Each row of a before or after table is a point. One or more steps were done to the points. Then noise was added and the rows were shuffled. The steps act on how far a point lies along the listed directions, d1 being the first. Write out the steps. A step turns or swaps two directions, mirrors them in a line or flattens them onto one, adds a multiple of one to another, or multiplies one. Angles are multiples of 10 degrees, from the lower direction toward the higher: turns from -170 to 170, lines from 10 to 170 but not 90. Use the fewest steps. Two steps may share a direction if one is a turn and the other turns, adds or multiplies; they go together, in the order done. Otherwise the lowest direction goes first.

Directions:
(1): [-29  49]
(2): [49 29]
Before (8 x 2):
[[-35  59]
 [  6 -23]
 [ 15 -15]
 [-27  14]
 [  3 -12]
 [ 20 -13]
 [ 21 -12]
 [ 26  -3]]
After (8 x 2):
[[  1  25]
 [  6  20]
 [ 18  13]
 [  0 -31]
 [-36 -59]
 [ 12  10]
 [-11  23]
 [  1  23]]
Steps: turn d1 and d2 by -120 degrees

Directions:
(1): [56 20 21]
(2): [-21  -2  60]
(3): [ 20 -60   5]
Before:
[[ 14 -43  15]
 [-18 -20  32]
 [ -7  19  14]
 [ -1   9   1]
 [-19  23 -14]
 [ 34 -44  25]
 [ 15   5  -2]
 [ 10  16  15]
 [  9 -16  38]]
After, 9 rows:
[[-10 -28  32]
 [ 19   0  16]
 [  6   7   6]
 [ 15  -6  -2]
 [-22 -42   1]
 [  5  34  -6]
 [  8  14  18]
 [-12 -59   8]
 [-30  -8  28]]
Steps: turn d1 and d3 by 50 degrees

Directions:
(1): [-39 -10 -31  33]
(2): [ 33  -5 -50 -10]
(3): [  4 -60  10  -4]
Before, 10 rows:
[[ 56  32   5 -39]
 [ 20 -29  56 -16]
 [  6 -25  52  -8]
 [ 53 -29 -20 -12]
 [-12  17  17  16]
 [-32 -17  39  11]
 [-18  19  36  10]
 [ 16  27 -25  -8]
 [-28 -46  40   8]
 [-24  -1   5  10]]
After, 10 rows:
[[ 23  17   5  -4]
 [-39 -31  13  38]
 [ 29  20  17 -19]
 [ 19   2  -9 -12]
 [-28  23 -12  20]
 [-50  27  40  22]
 [ 42 -41  17 -30]
 [ 42 -14  15 -31]
 [ 21 -24  46 -16]
 [  9 -31  60 -10]]
Steps: mirror d1 and d2 in the line at 40 degrees

Directions:
(1): [ 49  -4  22 -30 -42 -15 -60  19]
(2): [ -3  51   4 -36  54 -26 -30 -36]
Before:
[[ 19  18   3 -17  -1  -8 -30   0]
 [ -7  11   2 -16   4 -10 -12  -7]
 [  8 -11  10  -3 -10  -5  -1   9]
 [-19 -32   0  41  -4  27  60  10]
 [ -9  20  11 -22  20 -15 -27 -22]
 [-19 -14 -18  23  -8  20  31  14]
 [  7  11  -7   5  13   0  16 -14]
 [ -9  10   5  -5   8  -4 -16   3]
 [ 29  33   1 -32   7 -19 -36   0]]
After:
[[-15   3  -1  -6  -1  -2  -2  -4]
 [ 10   9 -10  -1  -1  -1   4   9]
 [ -4   6 -10  -1  -1   5  -1   6]
 [-26   2   5   0  15  -1   1 -14]
 [  9 -12  12  -3 -10  -5   2   9]
 [  8   1  -3   5  -7   2  -5   5]
 [-13   5   3   5   5   2  -5   4]
 [  6  -1  17   4   6   2   6   1]
 [  7  12  -3   4  12  -2  14 -15]]
Steps: flatten d1 and d2 onto the line at 140 degrees

Directions:
(1): [ 60  29 -32  25  10  25  17  -4  -6]
(2): [-11  54  32  15  24 -24  13  39  -6]
Before:
[[ -9 -24 -10   0  -3  13 -11 -19   3]
 [-22  12  19   3   9   0   9  20  11]
 [ 31  37 -31  31   6  17  12  12  -2]
 [  2 -52 -15 -28 -20   8  -8 -37  -9]
 [-14  -4   6 -17   8 -15   0   1  -8]
 [ 36  27 -27  30   7   7   6   2 -21]
 [ 37 -41 -51  -7 -21  45   0 -36   7]
 [ 60  25 -30  21   4  25   6  -5 -10]
 [  3  27   1  15   7  -4   0  23  -1]]
After (9 x 9):
[[  7 -34 -12 -19 -14   5  -2 -28 -11]
 [ -1  18  -1  10   4  -5  -2  19   0]
 [ 11  13 -15  19   3  -2  -2   2 -18]
 [ 26  10 -11   8   0  10  -3  -3  -7]
 [ 16 -34 -31 -11 -16  31  -1 -22   6]
 [ -5  -1   1 -13   9 -11   2   0  -9]
 [ -7 -16  -9   4   1  11  -7 -15   2]
 [-14  10  12   5   8   6   9  15  11]
 [  4  19 -19  19   0   8   5  11   1]]
Steps: multiply d1 by 0.4; multiply d2 by 0.7

Directions:
(1): [-20  15 -11 -30  39  19  -2 -11  31 -44   7]
(2): [ 42  10 -23  22  -8  48  -2  15 -19 -29   1]
(3): [ 20 -21 -11   8  60  -2  -2 -11 -21  27  28]
Before:
[[ -4  -4   1   4  -5  -7   1  -3 -12  19  -7]
 [-28   6  20 -13  -6  -6   2  -9  19  -5 -11]
 [ -9  -2  11  -7 -12 -13  11   2  13  17  -3]
 [-16   6  17  -1 -23  10  -4   0   9  -2  -1]
 [-19  -2   4 -23  29  -7   5 -13  22  -8   3]
 [  3 -19  -6   3  60  -3  -7 -10  -8  10  24]
 [-15   2  15  -6 -31 -17   2  -1   5   2 -15]
 [ -5   4  17  -4 -22  -4   0  -4   6 -10 -14]
 [-15  -9  11   2 -14 -11  -5   3  11  -2   1]
 [-30  10  21 -15 -19 -29   1  -9  19   8 -10]
 [-39  26  -6 -34  26  15   9  -8  47 -49   1]
 [  2  -4  -3  10  14   1   6   5  -3  17  11]
 [-12  -9   5   0   1 -35   3  -6   6  23   0]]
After, 13 rows:
[[ 10 -14  -7  11  20 -19   2  -5  -9  26  11]
 [  0  -3  -2   6  -1  -2   1  -2 -16  17  -5]
 [-41  19  -2 -36  46   6  10 -14  43 -36   9]
 [  9  -1  -7  14   6  13   5  10  -7   8   6]
 [-18  -5  14  -9  24 -32   1 -17   5  30  10]
 [-11 -16  11   4   3 -15  -6   0   7   8   9]
 [-22  -6  16 -11  23 -10   0 -14  10  10   2]
 [-10  -3  21 -10  -5 -18   0 -13   5   4  -6]
 [-21  -3  19  -5  -5  -2  -3  -7   8  13   6]
 [ -1  -9   7  -5   9 -12  11  -2   5  24   7]
 [ -2  -5  -5 -15  43   6   5 -11  11 -10  10]
 [-16 -11  16  -8  -2 -28   2 -10   0  20  -3]
 [ 29  -3 -19  18  35  34  -7   4 -16 -20  15]]
Steps: turn d2 and d3 by -60 degrees

Directions:
(1): [ 20 -48 -21  36  11 -12  -3 -23   4 -54  12 -24  21 -23]
(2): [  0  18 -60 -46  38 -20  13 -23   4 -23  -2   9 -19  20]
(3): [-56 -29 -12 -10 -34  22 -39 -18  31 -10  13  -7 -20  25]
(4): [ 47   9   8   3 -31  39   7  -2 -16 -40  20  29 -20  39]
Before, 14 rows:
[[-11  -4  13   0 -16  17  -8   1  14   3   3   1  -4   9]
 [ -4  21  -1 -23  -4   7   8  13  -3   6  -1  12  -9  16]
 [-24  10 -11 -10  29 -19   5   7  -1  27 -19 -13   9  -9]
 [ -7  22 -11 -19   3  -5   4  10 -11  11 -15  12 -10  10]
 [  0   0  -5 -11  -1   2   1   4  -2  11 -13   0  -3   7]
 [-29   8   2  -4   5  -1  -3  15   3  33 -15  -8  -7  -8]
 [  3 -29 -24  13  28 -21  -4 -30  11 -30  14  -9  14 -23]
 [-60   6 -17 -25   7  -5 -21 -14  23  31  -4 -19 -15   1]
 [ -5  11  25   0 -30  19 -14   9   7  13   6   6  -2   3]
 [ -6  27  -1 -21  16 -11  -2   3   1  12  -6  -1 -12  -6]
 [-31   1   8 -15 -37  22 -16  -2  18  12   8   1 -28  23]
 [ 11   9 -17 -10   7  -5  -3   9 -12  13  -1  10   8  15]
 [ 26 -42 -19  39   7   5   8 -15  -9 -47  29 -22  20 -15]
 [-24 -11 -23 -10 -15  18  -9 -16  18  -2   4 -10 -18  22]]
After, 14 rows:
[[ 10 -49 -23  36   2   7  -1 -19   1 -46  31 -25  18 -12]
 [-11  13  18  -9 -13   7   2  21  -2  19  -3   4   0   3]
 [ 36  31  19  -9 -13  14  23  12 -16   5   3  19 -20  16]
 [ 19  13   4  -7  -1  12   9   0   1  -7   2  12  -5  14]
 [  1  -1   1  -6  -3   1   1   7  -4  13 -13  -1   0   4]
 [ -5  23 -16 -18  19  -6  14  10  -8  16 -15   4 -13   1]
 [ 33  44   6  -9  36 -15  31  11 -23  25 -11   3   3 -13]
 [ -9  -3  -1   0  -8  -2 -16  13  -4  26  -1  -1  14   5]
 [-15  13 -12 -11  34 -20   9   8  -4  24 -19 -12   9 -10]
 [ 15 -26  -5  27  26 -21   0 -19   4 -23  11 -10  24 -36]
 [-12  21  13  -9   9  -9  -7   9   2  21  -8  -7  -6 -16]
 [ 11  25  -1 -21 -15  15  -3   0   3  -6   8  17 -14  18]
 [ 42  12  12  16  -1  13  26   9 -17   6  -5   0   3   1]
 [-16  13  10  -3  -8  -3  -2  19  -7  25 -16   6   0  -2]]
Steps: turn d2 and d4 by 140 degrees; turn d3 and d4 by 140 degrees

Directions:
(1): [ -2 -16  13  -6   7 -14   8 -35  -7   6  51  46   3 -19   8  49  -5  -2]
(2): [ -8  -3  22  13  14  25 -60  13 -27  23  17 -24   9 -38 -27   6  -5   1]
Before (8 x 18):
[[  3   8 -13  -5  -2  -5   8   9  21 -11 -45 -18 -11  18  24 -17  -4  -6]
 [ 21  -1 -33  -6 -26 -21  52   5  25 -12 -51   2 -14  40  23 -35   4  -1]
 [ -4 -10  14   0  10   3 -33 -18 -23  14  35  17  10 -47 -14  38  -1  -5]
 [  5   3  -2 -20  -4 -15  55 -22  13 -18 -19  17  -2  22  22   8  -3   8]
 [  8 -10  10   2   3 -10   5  -7  -2  -4  17  16  -3  -5  16  36  -1   3]
 [  1  -2   0   0   4 -10  11 -10   5  -8  16  28  -3 -12   5  11  -2  10]
 [ -6 -18  23  -2  10  10 -30 -21 -24   5  30   2   8 -29  -6  36 -11  -6]
 [  1  -4   7   6  10   4 -34  13  -6  13   3 -24   7  -4  -1 -11 -11  -3]]
After, 8 rows:
[[  5   0 -16 -11 -14  -5  32  -2  15 -27 -39 -15  -5  35  18 -18  -1  -6]
 [  9   4  -1   8  -1   4  -5  24   3  -8 -28 -27  -5  10   7  -8   4   5]
 [ -5  -8  17   1  15   3 -35 -13  -8  12  15   5   0 -32   9  34 -12  -6]
 [ -5   6  26   1  15  26 -36   9 -23  11 -13 -35   9 -26 -22  -2  -8   8]
 [  8  -9  -5  -8   2 -22  16 -12  11  -1  12  16   1  17  25   7 -10  -6]
 [  9  13 -31 -11 -16 -13  38   6  21 -23 -46  -5  -4  24  12 -27  11  -4]
 [  2 -20  24  15   8  15 -60   0 -36  39  28  -4   6 -53 -24  20  -9  -1]
 [  0   9  -4   6   2   6  -7  18   5  -6 -18 -10  -3  -7  -6 -23   1  12]]
Steps: turn d1 and d2 by -170 degrees

Directions:
(1): [ 14   2 -17 -10  -6  10  19  -6   2  39  41  32 -33 -17  -6 -31  -8  24
   1  -6  22 -11  26  29]
(2): [ 16 -10  38  16  20  -5   6 -14  44  19  13 -32   7  12  33 -34 -16  12
   6 -15  -2  28   5 -18]
(3): [ -1  19  -6  42  12  45 -23 -18 -18 -14  -6  -9 -18 -10  -8  14   7  50
 -10 -31  -5  15   5  -6]
(4): [-22 -10 -18  50  -9  20  39   1  10  19  11  12  17  30  24  35   4 -18
  21  -9  -6  -7   5  18]
(5): [-19   0   7   5  27  18  21  60  -9   7  -8 -39 -41   6  -7  -1 -11  -7
  -7  11  31   1 -12   5]
Before:
[[ 24  18   5 -25   1   3 -35 -24 -19 -13   2   4  -6 -22 -24 -15  -6  26
   -9  -3 -11  12   8 -18]
 [-22   1 -23  48 -13  11  -1 -11 -14 -21  -9   1  22  13   3  46   9 -16
   13 -13 -22 -15   9  -5]
 [  9  -6   3  -9   0   7  17   4  12  12  25  -2 -15  -8   9 -18   1  17
   -5  -7   4  -6  10   7]
 [ 11  12   8  19  -4   1 -11 -44  13  -4   5   3   6 -16  12 -25   3  39
   -7 -15 -12  17   8 -15]
 [ 18   7   1  11   1  -3   7 -16   0   6   8   0   5  11  15  -2  -2  14
   -1  -7   6  13   3  11]
 [  5   7 -16 -32   0   7 -36 -32 -20 -28   3  19 -20 -21 -21   3   2  25
  -23  -2  -3   3   1   0]
 [-27 -13 -17  15 -19   1  26  -1   9  11   5  30  25  16  15  22   5 -29
   19  12 -10 -17  -1  21]
 [-17  -4 -36  17 -19  -2  10 -13  -5 -19  -2  19  17   7   0  46  20 -26
   12   7 -21 -23 -11   1]
 [ 10 -12 -17 -26 -23   3  27 -11  -5  32  39  49 -13 -14 -12 -24  -3   3
   -4   0  15 -23  12  30]
 [  6   1  13   7  -9 -12 -15 -40  10 -12   5  18  20 -11  -3  -5   7  14
    1  -9 -23  14   5 -17]
 [-20   0   0  26 -16  -6  13   9  -5  -2 -17   5  59  23  11  51   6 -50
   20   7 -13   1 -16 -15]]
After (11 x 24):
[[ 21  -3  34 -27   4 -30 -12 -15  22  -2   0 -15  25   4   7 -21 -17 -15
    6  10 -17  17   4 -30]
 [ -8   0  10  20   6  21   6   4   2 -17  -3 -22   7   6  12  16  10  14
   -8 -14 -16   6  -7 -12]
 [ -4   4   6  19  -1  29 -32 -20 -25 -40 -24  -7  10  -7 -13  19  11  24
  -16 -18 -17  10 -16 -22]
 [ -8  -6 -32 -28 -29 -35   7   8 -17  -3   8  34   9 -12 -20  11   2 -39
    9  20  -5 -41  12  15]
 [-20   5 -32  -3 -20  15  -5  -4 -28  -6   0  43  -2 -12 -17  20  10   5
   -1   8  -5 -22   1  22]
 [  2   1 -36 -40 -26 -21  -1  -8 -15  -7  11  38 -13 -25 -23   7  16 -17
    0  19  -1 -32  -3   9]
 [ -5 -12  13   3 -18 -40  20 -23  28  -2  -2   2  44  13  29  -7   6 -30
    9  13 -20   2 -10 -15]
 [  4  15 -33 -19 -28   0  20   8 -29  33  29  59   1 -19 -27   7  -1 -13
    9  12  25 -24  13  26]
 [ 13 -16  23 -46   9 -38 -22 -27  22 -23  -3 -11  10   2   9 -16 -11  -9
  -15  15 -10  16  -9 -21]
 [  8   4  -3  10  -3 -12  12  -7  -6  -4  -5   1  18  18  15  18   0  -5
    1   4  -1   7  -7  11]
 [  5 -14  15 -11 -18 -41  11 -25  23   6  15  28  37   2   4 -12   2 -24
   10  12 -19   0   7  -9]]
Steps: turn d1 and d3 by 140 degrees; add 0.7 times d5 to d3; turn d2 and d4 by 60 degrees

Directions:
(1): [-27  26 -57  -6  37   5 -15 -30 -15  -4  19 -46 -10  23 -10  60  -8   1
  21  28 -35   7 -23  12  -8   0   4 -36 -20   5 -22  -3]
(2): [-29 -58 -19  23  17  -3   0  27   1   2  14 -16  31  30  -7  15  16 -37
   0  -8   5 -45  -6 -58  11 -11  -2 -18   7  -6  58  -3]
Before, 11 rows:
[[ 18  16  28  -2  -4  10   2  -6   0   4  -4   7  -8 -12  -3   2   8  10
  -10  -7   7   4   6  14   4 -12  -1   7  15   5  -9   6]
 [-29 -14 -39  13  28   2 -13  -6  -5  14   9 -28  11  21 -11  39  -1  -3
   19  10  -6 -22 -17 -12  -7  -1  -7 -36  -8   1   9 -13]
 [  4   1   7  -1  -4   2   6   5   1   2  -5   4   5  -7  13  -2  11   5
   -9   3   6   3  15 -15  -1   2   3   7   1   3   5  -3]
 [ -5  -4  -7   3   9  -6  -3  -4   2  -9  13 -14   1   2  -2  16   0   2
    3   1  -4  -5   0 -10   6  -1  -1  -4   0   3  18  -9]
 [-12  11 -16  -6  14   3  -2 -13  -4  -6   8 -20  -6  11  -2  19   4   6
   10  13 -16   9 -13  -2  -3  -3   6 -15  -6   2 -11  -8]
 [ 14  52  -1 -14   0   3  -2 -32  -7  -8  -2   2 -18  -8   4  -3 -16  31
    2  11  -8  33  -1  35  -2  11   4  10  -6   3 -40  16]
 [ 20 -17  28  11 -15   3   3  22  13  -3  -8  26   3 -13  20 -35   5  -2
  -14 -24  16 -16  18 -14   4   1  -2  24  28  -4  21   2]
 [ 27  52  11 -20  -6  11   0 -31  -2   1 -16   8 -30 -32   9  -7 -11  32
    0  -1 -20  47   3  51 -22  10  -2  18 -12   2 -60  -1]
 [ -1 -25   1  11  -6   4   9  19  11   8   7  -3  16  10  -3  -4   5 -13
  -14 -13   0  -9   1 -29  10 -14   1   6   8  -9  28  13]
 [ 21  20  11 -14 -13   8   5 -12  -4   3  -9  11   2 -15   1 -28 -10  17
   -2   1   6  27   4  20   1   6   5  10   7  -9 -15  -2]
 [ 25  35  31 -25 -24  -2  11 -13   4  10 -16  29 -26 -28   7 -28 -14  29
   -9   3  -1  32  12  38   2   1   6  20  -3  -4 -38  -2]]
After:
[[ 10 -29  34  17 -19  -2   8  23  11  18 -18  32  16 -16   3 -36   5   5
   -5 -21  33 -18  13 -14  -1   3 -11  13  14  -3  19 -11]
 [ -1  11  -1   0  16  12  -4 -12  -6   2   8 -17  -5   7  -8  33   8   0
   -1   3  -7  -4  -5   4   3 -14   1 -12   9   4  -4   3]
 [-27 -18 -36  13  28  -1  -7  -2  -8  -7  19 -27  18  35  -5  26   2 -15
    7   4  -7 -23 -11 -34  11  -3   3 -19  -2  -2  30  12]
 [  9  -3  17   2  -7  -6   3   3   5  -8   3   5   1 -10   3  -6   0   9
   -5  -7   5   0   9  -4   7   0  -3  11   5   1  15  -5]
 [-34   1 -47  -7  32  -1  -5 -18  -7   7  19 -35  -5  26 -12  50  -5  -7
   12  24 -30  -8 -18  -9   5 -10   8 -36 -15  -6   0  -4]
 [ -6 -24  13   5  -2  -2   6  14   6  -2   0   3  13   8   3 -13  15  -6
   -3  -6   7  -9   0 -28   6  -6   4   1  10  -2  20  -7]
 [-11   3 -35  -5  19   9  -4 -15 -12   3   7 -28  11  14  -8  16  -6  -3
   11  12 -10   3 -14  -4   2   1   6 -21   0 -11   2  -6]
 [  1  13  -4  -6   2   4   3  -5  -1   3  -2  -4  -1  -5  11   9   6   9
   -5  10  -3  11   8  -6  -2   4   3   1  -4   5  -7  -5]
 [ 12  44 -13 -10   8   9 -12 -26  -2  -8   2  -6 -29 -10  14  13 -12  20
    5   5 -21  19  -2  33 -12   7   4   2   5   3 -35   1]
 [ 21  22  13  -7 -16   7   8  -1  10   5  -3  11  -8 -12   1 -11  -7  16
  -12  -5  -5  26   6  17   2  -6   4  19   0  -4 -19  14]
 [-34 -29 -52  12  42   7  -8  -6  -9   2  16 -42  15  31  -9  52  10 -28
   11   2 -29 -22 -18 -35  -9  -7  -4 -33  -9  -7  21  -4]]
Steps: turn d1 and d2 by 130 degrees
